Each row is a point. Two turns around zero, p and q, are shown by what they do to some points. Write where each new point lands after one turn and then the other. Backwards means that the second turn is done in reverse. Each puzzle has new turns, and all numbers are rounded.
(in the rows, 128 means zero)

Turn p:
[181  90 188] => [191  78 165]
[125 166 101] => [112 172 128]
[ 96 107 116] => [105 111 100]
[120 148 150] => [114 127 155]
[118 129  84] => [118 153  92]
Turn q:
[155 204  99] => [138 210 152]
[131 131  84] => [116 158  97]
[139 147 140] => [141 138 147]
[115 130 144] => [121 116 144]
[132  72 150] => [144  74 106]
[ 95  84 151] => [108  72 122]
Where do these land?
q, then p: [146 188  94] => [105 174 177]
q, then p: [128  97 121] => [134 129  97]
q, then p: [124  98 172] => [158  86 112]
q, then p: [161 123 160] => [172 121 139]
p, then q: [ 80 135  93] => [ 71 145 122]

Turn p:
[129  94 183 129 137 130] => [147  96 167 140 154 152]
[162 182  58 182  73 136] => [130 175  93 119  23 107]
[162 109 139 104 165 133] => [135  96 101 146 153 158]
[ 91  91 135 105 131 149] => [ 93 118 154 108 160 145]
[128 202  99 130  85 134] => [147 198 103 103  92 109]
[123  86 144 109 138  89] => [131  77 138 119 158 110]
[103 133 138 138 167 125] => [114 135 138 163 154 117]
Turn q:
[166  98 129 108 115 157] => [149 114  88  95 111 142]
[126 130 138 128 154 115] => [135 120 154 128 139 135]
[103 167  89 142 175 197] => [110 130  98 187 173 192]
[ 97 106 167 151 147 112] => [112  86 171 138 116 121]
[ 97 139 128 117 163  81] => [113 136 183 123 163 121]
[105 101 166 108 106 145] => [ 95 108 130 104  86 139]
[105  95 107 166 126  94] => [114  98 135 139 150  74]
[163 120  92 107  95 173] => [138 144  55 110 123 139]
[191 195 137 125  72  79] => [188 214 137 128  89  90]
Where do these land?
p, then q backwards: [102 118 136 146  62  91] => [143 102 168 116 112  65]
p, then q backwards: [149  79  95  84 127 126] => [116  65 118 106 134 163]
q, then p: [ 98 179 122 154  60 118] => [150 175 151 129  93  60]
q, then p: [175 110 129 115 142  98] => [158 100  89 122 144 147]
p, then q backwards: [118 130 103 157  88 135] => [121 130 164 111  91 114]
p, then q: [134 139 154 145 149 181] => [132 120 111 179 106 158]
q, then p: [108 144 143 147 200 126] => [130 113 167 179 138 172]
q, then p: [163  90 156  83 124 127] => [135 115 101  73 149 161]
p, then q: [104 164 114 121 200 151] => [120 129 145 201 174 132]
